Each row of a before or after table is a point. One or more steps were done to the points. Then noise was added and the rows were shuffled. The steps act on columns, c1 being the first. What was done? A step turns or swaps two columns, mirrors them in a line or flattens them onto one, adds a multiple of one to another, or multiplies or shifts one. Angles are multiples of 10 degrees, from the lower column toward the higher: turns from -170 to 170, lines from 10 to 170 but not 90. Use the fewest steps. Two steps may share a column if one is a turn and the other turns, adds or multiplies; they go together, in the order done. Otherwise the lowest column goes first.

Before:
-1.01,-0.19,0.00
-0.05,-0.01,0.21
0.33,-0.40,-0.21
-0.36,-0.02,-0.49
-0.54,0.63,-0.80
0.61,-0.10,-0.27
0.14,0.13,0.38
0.60,0.06,0.03
0.24,0.38,0.14
0.05,-0.16,0.46
-0.26,0.50,-0.06
0.70,0.00,-0.14
-0.60,0.03,0.72
After (13 x 3):
0.18,0.12,-0.11
0.32,-0.16,-0.25
-0.48,0.05,-0.58
-0.42,0.71,0.89
-0.32,0.17,-0.52
0.48,-0.07,0.87
-0.03,0.54,-0.27
-0.30,0.15,0.57
0.26,0.24,-0.30
-0.26,-0.36,-0.22
0.94,0.17,0.20
0.11,0.63,0.33
-0.49,-0.01,-0.38
Steps: turn c1 and c3 by -120 degrees; shift c2 by 0.10

Before, 8 rows:
0.61,-0.52,-0.34,-1.00,-0.15,-0.57,-0.68,-0.08
0.14,0.15,0.35,0.18,-0.24,0.28,-0.11,0.42
-0.24,1.07,-0.26,0.27,-0.30,-0.24,-0.52,0.41
-0.11,-1.00,-0.15,-1.14,-0.56,-0.23,-0.11,-0.63
0.26,0.18,0.39,0.38,-0.43,0.04,-0.19,-0.43
0.01,0.64,-0.12,0.14,0.55,0.19,-0.69,-0.07
0.27,0.71,0.07,-0.16,-0.17,0.18,0.07,-0.12
0.14,0.31,-0.55,0.29,-0.26,0.09,-0.07,0.03
After (8 x 8):
-0.23,-0.65,0.33,0.36,-0.31,0.32,-0.93,0.24
-0.12,0.09,-0.57,-0.38,0.40,0.24,0.95,-0.10
0.13,-0.09,-0.10,0.30,-0.26,0.67,-0.18,0.57
0.30,-0.28,-0.38,0.48,-0.26,0.73,-0.12,-0.35
0.30,-0.09,-0.15,-0.01,0.00,0.81,-0.71,0.05
0.07,-0.09,0.48,0.30,-0.14,0.90,-0.13,-0.21
0.00,-0.77,-0.05,-0.20,0.10,0.76,-0.55,0.08
0.74,-0.57,-0.34,-0.54,0.42,0.06,0.65,0.72
Steps: add -0.7 times c1 to c3; turn c3 and c8 by -70 degrees; turn c2 and c7 by -100 degrees; flatten c4 and c5 onto the line at 140 degrees; shift c6 by 0.60
